Each row of a before or after table is a point. One or more steps were done to the points. Then noise was added and the rows were shuffled. The steps act on columns, c1 being the first. Name the steps. A step turns or swaps two columns, mirrors them in a line or flattens them onto one, adds a multiple of one to another, or multiplies or shifts one. Angles are multiples of 10 degrees, from the lower column toward the higher: turns from -170 to 170, lines from 10 to 170 but not 90. Use the fewest steps. Two steps may share a column if one is a turn and the other turns, adds or multiplies; they go together, in the order done. Otherwise the lowest column goes first.

Before:
[[ 0.62  0.44]
 [ 0.56  0.26]
 [-0.35  0.58]
 [ 0.00  0.44]
 [ 0.44 -0.47]
 [-0.34  0.59]
 [-0.24 -0.42]
 [-0.45  0.24]
 [-0.22 -0.56]
 [-0.29  0.08]
 [-0.30  0.55]]
After (11 x 2):
[[ 0.14  0.13]
 [ 0.37  0.41]
 [-0.04 -0.07]
 [-0.29 -0.38]
 [ 0.19  0.27]
 [-0.13 -0.10]
 [ 0.12  0.21]
 [ 0.13  0.15]
 [-0.04 -0.05]
 [ 0.48  0.53]
 [-0.38 -0.47]]
Steps: flatten c1 and c2 onto the line at 50 degrees

Before, 12 rows:
[[-0.43 -0.16  0.01  0.60]
 [ 0.32  0.21  0.36  0.41]
 [ 0.67 -0.10  0.47  0.48]
 [-0.23 -0.22 -0.12  0.17]
 [ 0.41 -0.34  0.01  0.48]
 [ 0.57  0.22 -0.25  0.16]
 [-0.99 -0.35 -0.30  0.33]
 [-0.48 -0.50 -0.22 -0.50]
 [-0.87 -0.27 -0.10 -0.39]
 [-0.19  0.05  0.06  0.05]
 [ 0.91 -0.11  0.36  0.19]
 [-0.78 -0.29 -0.10 -0.61]]
After (12 x 4):
[[ 0.92 -0.11  0.33  0.19]
 [-0.78 -0.29 -0.19 -0.63]
 [-0.23 -0.22 -0.20  0.18]
 [ 0.43 -0.35 -0.08  0.47]
 [-1.00 -0.32 -0.41  0.33]
 [ 0.57  0.21 -0.20  0.16]
 [ 0.68 -0.09  0.43  0.47]
 [ 0.32  0.21  0.44  0.41]
 [-0.48 -0.50 -0.38 -0.51]
 [-0.20  0.03  0.07  0.04]
 [-0.41 -0.15 -0.03  0.60]
 [-0.87 -0.28 -0.17 -0.38]]
Steps: add 0.3 times c2 to c3

Before:
[[ 0.29 -0.16 -0.12 -0.15 -0.20  1.51 -1.08 -0.83  0.68]
 [-0.32 -0.77 -0.14 -0.31  0.30  0.44 -0.26 -0.10 -0.12]
 [ 0.01 -0.39 -0.37  0.02 -0.11  0.17 -0.06 -0.18 -0.65]
 [ 0.60  0.37  0.15  0.40 -0.68 -0.05  0.47  0.26 -0.57]
 [-0.82 -0.41 -0.30 -0.07 -0.17  0.03 -0.07 -0.43 -0.47]
 [-0.60 -0.32 -0.79  0.15 -0.23  0.36  0.34  0.09 -0.17]
 [-0.49 -0.46 -0.86 -0.45  0.44 -0.35 -0.28 -0.10 -0.09]
 [-0.47 -0.37 -0.49 -0.33  0.58 -0.24  0.16 -0.65  0.00]
 [-0.08  0.34  0.19  0.28  0.56  0.85 -0.35 -0.46  0.06]
 [ 0.04  0.49  0.31  0.24  0.04  0.75 -0.51 -0.15  0.04]
 [-0.42  0.57 -0.24 -0.29  0.05  1.52 -0.89 -0.36 -0.26]
 [ 0.61  0.19  0.15  0.25 -0.39 -0.10  0.30 -0.45 -0.46]
 [-0.89 -0.32 -0.34 -0.28  0.00 -0.10 -0.39 -0.15 -0.04]
 [-0.57  0.07  0.00 -0.74 -0.14  0.21  0.34 -0.10 -0.36]]
After, 14 rows:
[[-0.60  0.06  0.08 -0.71 -0.15  0.74  0.34 -0.32  0.12]
 [ 0.00 -0.36  0.47  0.03 -0.11  0.69 -0.04 -0.63  0.05]
 [-0.85 -0.45  0.25 -0.08 -0.21  0.53 -0.07 -0.63 -0.18]
 [-0.91 -0.31  0.27 -0.30 -0.02  0.40 -0.42 -0.12 -0.29]
 [-0.32 -0.73  0.11 -0.30  0.33  0.95 -0.27 -0.13 -0.06]
 [-0.44  0.55  0.17 -0.26  0.06  2.00 -0.90 -0.41 -0.23]
 [-0.47 -0.40  0.17 -0.32  0.57  0.28  0.16 -0.41 -0.65]
 [-0.48 -0.45  0.73 -0.44  0.44  0.14 -0.26 -0.13 -0.45]
 [-0.09  0.30 -0.35  0.29  0.55  1.35 -0.35 -0.22 -0.26]
 [ 0.30 -0.14 -0.42 -0.15 -0.21  2.01 -1.05 -0.01 -0.95]
 [ 0.60  0.37  0.15  0.44 -0.68  0.44  0.46 -0.23  0.57]
 [-0.59 -0.33  0.80  0.15 -0.24  0.85  0.30 -0.07 -0.25]
 [ 0.63  0.19 -0.15  0.27 -0.40  0.40  0.28 -0.68  0.00]
 [ 0.06  0.49 -0.35  0.23  0.04  1.26 -0.50 -0.09  0.05]]
Steps: turn c8 and c9 by -50 degrees; turn c3 and c9 by 150 degrees; shift c6 by 0.50
